Each row is a point. Any point is a mix of the corners, with weights that add up to 1. It lies inside the corners' shape when no weight is negative. Say inside or outside, and name the corners with a negative weight.
(in the rows, 128 means zero)

Corners:
(1): [96 59]
(2): [196  88]
(3): [117 169]
Points:
[131 139] -> inside
[188 117] -> outside (1)
[117  98] -> inside
[140 112] -> inside

Corners:
(1): [156 166 172  81  85 138  24 154 151  66 149]
(2): [107 126 135 125 182 207  41 132 141 151  90]
(3): [127 133 212 175 162 129 163 147  94 194 124]
(4): [149 199 180 137  45 120 163 142 100 184 106]
(5): [135 131 187  79 172 188  95 135 142 152  70]
(6): [148 143 104 172 103 136 148  83  71 144 164]
(7): [117 173 134 184 117 214  99  92 195 117 155]
(8): [ 56  77 107 115  97 151 142 100 100  60 127]
(9): [196 214  48 196 165 143 130 165 109  94 187]
(10): [122 118  64  90 164  98 137 115 113 121 180]
(11): [127  97  67  91 192 175 140 186 149 111 171]
(12): [133  98 178 173  86 138 146 179 128 137  39]
Points:
[135 126  96 139 146 131 138 145 119 107 165] -> outside (2, 4, 5)
[124 124  95 123 144 159 114 130 131 100 145] -> outside (3, 4)
[128 118 138 115 139 151 108 163 128 121 107] -> outside (6, 7)
[140 151 106 115 130 152 113 118 126 107 159] -> outside (2, 3, 12)

Corners:
(1): [183  93 116  88 128 120 138  57 120 155 167 170 146  92 130 160  99 113
 146 163]
(2): [179 121  73 144 102 132 107 164 163 175 138 175 131 164 116  70 163 164
 111  98]
(3): [205 196 220 147  68  48 162 111 200 137 141  94 156 130 170  74  94 111
 111  90]
(4): [159 146 158  80 202 121 104 192  89  69 163 167 130 161 154 135 113 128
 130 137]
(5): [114 115  95 118 199 158 134 142 133  80 129  69 190 119 118 156 162 121
  95 128]
(6): [173 139 120  61 104  77 209 103  64 156 194 152 108  97  81 146 127 100
  78 110]
(7): [ 81 149 188 126  82 125 190  89  68 109  84 150  66 133 116 145 116 166
 139 103]
(8): [122 125 138 185 164 111  94 173 120 118  91 143 120 126 145 119 215 177
 128 127]
(9): [133  83  87 161  82 165 221 121  86 186 113 146  82 121 135 127 235 127
  99 184]
(10): [123 201 125  92 173 176 137 193  86  90 160 165 142 168 134 194 147  94
 138 142]
(11): [163  95 118 138 132  68  52 103  99 102  99 122 130 165 132  87  94  93
 161 109]
(12): [142  90  57 124 120 154 101 151 105 121 139 159 161 114  94 135 113 124
 163 141]
(13): [205 118 109  93 122  90 132 147  99 131 117 141  67 112  95 127 133 207
 104 118]
(14): [118  87 123 172  97 163 149 108 109 126 126 124 193 149 104 144  75  89
 148 112]
(15): [128  61  98 190 135 154  91 101  85 158 103  97 154 170 133  94 109 138
 202  57]
(16): [114 167 180  79 123 123 180 143 111 146  73 114 145 144 117 137 167 142
 106 152]
(17): [117 112 149 152  94 103 181  33 131 120  77  88 123  90 129 123   7  88
 139  76]
(18): [106  80 154 151 109 136 103 132 153 143 117 142  97 133 144  97 108 143
 118  99]
(19): [113  84 148 158 156  74 101  88 113 106 132 103 114 155 130 116  46 117
 165 112]
(20): [148  97  35 141 156 126  67 166 167 126 148 148 188  98 197 152 190 128
 119 139]
(21): [138 189 149 181  85 192 119 109  53 146 142 180 129 145 152 112 103  97
 154 146]
Points:
[140 138 145 124 116 127 160 118 104 132 124 140 108 109 134 132 135 140
 110 142] -> outside (2, 10, 11, 14, 15)
[140 103  98 133 121 140 118 125  93 136 127 150 127 135 124 130 118 130
 148 121] -> outside (3, 5, 8)
[148 117 107 136 116 123 147 115  89 134 133 163 111 126 132 142 134 121
 130 139] -> outside (3, 5, 12, 15, 16, 18)
[143 141 154 132 115 128 151 123 122 134 123 122 151 132 137 121 124 106
 130 124] -> outside (2, 7, 13, 19, 20)

Corners:
(1): [144 154 129 168 102 182 137 158 138 101  99 105 145 107 164 153 188 152
 133  85]
(2): [153 110 142 132 164  58 138 161 146 111 123 122 101 130 201  92 114 141
 124 143]
(3): [116 135 143 169 100 135  61 161 118  78  72 147 184 133 131 107 117 125
 127  82]
(4): [131 201 139 133  89 215 205  94 112 140 153 137 106 176  90 130  88 119
  75 137]
(5): [157 108 128 118 145  87  78 120 137  89 132 119 109 179 140 109 122  99
 113 216]
(6): [140 114 146  94 145  88 117 147 203 112 142 136 125 132 164 117 113 110
  93 119]
(7): [135 120 181 129 146  53  88 161 109  90 135 120 151 171 130 126 164 140
 104 161]
(8): [164  88 126 110 122  81 145 121 171 134 121 137 152 143 153 113 106 154
 180 111]
(9): [ 72  85 159 145 136 182 114 151 113 102 134 149 187 155 168 129 136 137
 167  74]
(10): [141 164 101 152 141 174 141 142 105 190 162 103  15  68 107 164 111  97
  87 141]
(11): [146 150 113  85 149  78 114 139 168  98 174 149 107 156 159  62 164 127
  96 173]
(12): [145 176 154 155 149 156  83  81  88  97 143 106  32  97 117 143  89  87
  92 149]
(13): [114 121 163 160 111 134  69 138 179 100 101 200 178  98 190 112 161 133
 132 115]
(14): [123 142 123 128 149 181 182 124 122 124 114 123  90  80 101 152 146  94
 133 151]
(15): [ 87 225 110 146  76 143 114  92 125 144 109 102   7 161  98 136 136  65
  79 152]
(16): [138 157 109 117 172  33 118 112 154 136 139 123 146 135 186 146 130 136
 125 135]
(17): [108  96 142 113 142  45 118 186 178  62 126 161 151 169 141 159 105 177
 161 114]
(18): [ 97 152 106 186 166 134 101 140 155 141  77 160 131 113 135 124 127 173
 102  50]
(19): [ 63 154 101 201 102  86  64 125 136 106 113  85 109  82 144  93 115 181
  58 115]
(20): [151 146 140  52 186  85 109 168 191 160 156  89 112 118 182 125 126 158
 136 179]
(21): [149 183 120 195 133 146 156  84 123 143 141 103  86 115  79 132 130  55
 125 178]
Points:
[127 134 125 144 138 122 118 140 143 128 129 124 133 116 156 118 137 138
 114 126] -> outside (12, 15, 17)
[120 143 131 144 140 118 115 137 141 119 123 132 119 125 141 125 132 136
 113 117] -> outside (5)
[128 143 132 130 134 107 112 135 154 118 130 127 112 135 149 121 125 125
 109 130] -> outside (14)
[136 127 136 140 136 127 122 132 145 113 126 129 126 114 146 130 118 118
 129 138] -> outside (7, 11, 15, 18)
[134 142 128 123 139 107 111 132 145 110 139 131 112 142 145 108 136 122
 111 152] -> inside
[136 112 157 131 124  94 115 137 152  85 122 151 153 166 151 138 117 126
 147 123] -> outside (10, 11, 14, 18, 19, 20)
[120 140 122 153 124 130 132 135 140 120 116 133 129 127 144 140 121 130
 125 108] -> outside (7, 11, 12, 20)
[131 139 144 140 150 111 107 142 138  99 115 139 129 131 149 126 152 115
 133 145] -> outside (4, 6, 8, 10, 19)
[137 138 138 132 139 127 120 130 140 114 127 135 116 130 141 128 129 114
 124 139] -> outside (19)
